Each row is a point. Each copy is the shape, with its points in the same order, turned, moved and blurred by noise. Some copies are also mirrored. Which?

Shape (8 x 2):
[[  5   0]
 [-22 -24]
 [ 77  21]
 [ 31 -19]
 [ -8  10]
 [-22  44]
 [-24  19]
 [-73 -10]]
Copy 1:
[[ 22 -21]
 [-16 -29]
 [ 98 -24]
 [ 37 -48]
 [ 12  -9]
 [ 12  34]
 [  0   8]
 [-54  -5]]
Copy 1 is: only turned
Copy 2:
[[ 10  18]
 [ 18 -17]
 [-39  76]
 [-23  16]
 [ 26  18]
 [ 58  40]
 [ 43  19]
 [ 69 -33]]
Copy 2 is: mirrored

Shape:
[[   3  -15]
 [  33   15]
 [-109    8]
 [  38   21]
 [  16   -1]
 [  21   -7]
 [  21   10]]
Copy 1:
[[ -11  -21]
 [  25   -1]
 [-114   33]
 [  26    5]
 [   8   -9]
 [   7  -16]
 [  17    1]]
Copy 1 is: only turned
Copy 2, 7 rows:
[[-14  -8]
 [ 26  -7]
 [-79  88]
 [ 37  -7]
 [  4  -7]
 [  6 -14]
 [ 14  -2]]
Copy 2 is: only turned
Copy 3:
[[-14  -2]
 [  4 -44]
 [ 54  98]
 [  6 -47]
 [ -4 -18]
 [ -7 -25]
 [  7 -28]]
Copy 3 is: only turned
Copy 4, 7 rows:
[[-17 -29]
 [ 16 -47]
 [-36  84]
 [ 20 -61]
 [ -7 -41]
 [-10 -42]
 [ -1 -28]]
Copy 4 is: only turned

Shape, 6 rows:
[[-27  17  32]
 [ 56 -49 -36]
 [-15  22  -4]
 [ 42  -5  34]
 [-46  29 -51]
 [ 28 -44  30]]
Copy 1 (6 x 3):
[[ 12  53 -16]
 [-25 -46  59]
 [ 33  29  13]
 [-28 -18 -19]
 [ 61  46  51]
 [-60  -6  13]]
Copy 1 is: mirrored
Copy 2:
[[ 43  13  42]
 [-41  -5 -47]
 [  0  18  34]
 [ 32  41 -31]
 [-40  -6  70]
 [ 32  -8 -51]]
Copy 2 is: only turned
Copy 3 (6 x 3):
[[-31  -8 -26]
 [ 38  27  65]
 [ 10 -11 -18]
 [-28 -28  40]
 [ 51   6 -61]
 [-32  20  52]]
Copy 3 is: mirrored

Shape, 7 rows:
[[  0  -1  18]
 [  5  39 -74]
 [-28  -4  -6]
 [ 30  13  31]
 [-35  21 -33]
 [-12  23 -81]
 [-50  24  53]]
Copy 1:
[[-14   8   1]
 [ 15 -70 -48]
 [-40 -10 -21]
 [ 25  18  16]
 [-38 -25 -43]
 [ -5 -80 -57]
 [-31  65 -38]]
Copy 1 is: only turned
Copy 2, 7 rows:
[[  7   6 -21]
 [-94   7 -11]
 [-16 -24  -3]
 [ 10  40 -34]
 [-47 -17  11]
 [-92 -16 -12]
 [ 34   9  39]]
Copy 2 is: only turned
Copy 3, 7 rows:
[[-19  17 -11]
 [ 31 -57  44]
 [-27   1  24]
 [  0  16 -37]
 [ -4  -9  59]
 [  8 -64  59]
 [-17  67  29]]
Copy 3 is: mirrored
Copy 4, 7 rows:
[[-19 -27  10]
 [ 50  47 -14]
 [-32  10   8]
 [  2 -53   4]
 [ -8  39 -11]
 [ 33  61  -1]
 [-70 -28 -34]]
Copy 4 is: mirrored

Shape:
[[ -2 -21 -36  26]
 [-49  35 -19 -20]
 [-44 -48 -10   7]
 [ -6 -13 -20  -4]
 [  0  14  -7 -42]
 [ 30  53  30  49]
 [ 44   2  37  52]
 [-22 -15 -66 -26]
 [ 44  23  63  73]]
Copy 1:
[[ 32 -11 -41   5]
 [ 50  12  -3 -69]
 [ 37 -52   4 -12]
 [ 16  -6 -20 -18]
 [ -3  18  -5 -50]
 [ 46  83  -1  23]
 [ 21  49   4  56]
 [ 17 -29 -52 -53]
 [ 40  73  24  71]]
Copy 1 is: mirrored
Copy 2 (9 x 4):
[[ 22 -34   3  41]
 [-31 -28 -37 -19]
 [ 10 -63  23  18]
 [-12 -25  -3  27]
 [-52 -12  -3   7]
 [ 27  54  -8 -15]
 [ 30  52  32   6]
 [-27 -62 -26  45]
 [ 52  71  24 -18]]
Copy 2 is: mirrored
Copy 3:
[[-31 -20  34  13]
 [-39 -40 -19 -48]
 [-58  23  36 -18]
 [-14 -18  23 -11]
 [ 15 -20  -8 -38]
 [  1 -19 -50  58]
 [ 10  18 -10  65]
 [-28 -50  50 -39]
 [  3  27 -42  92]]
Copy 3 is: only turned
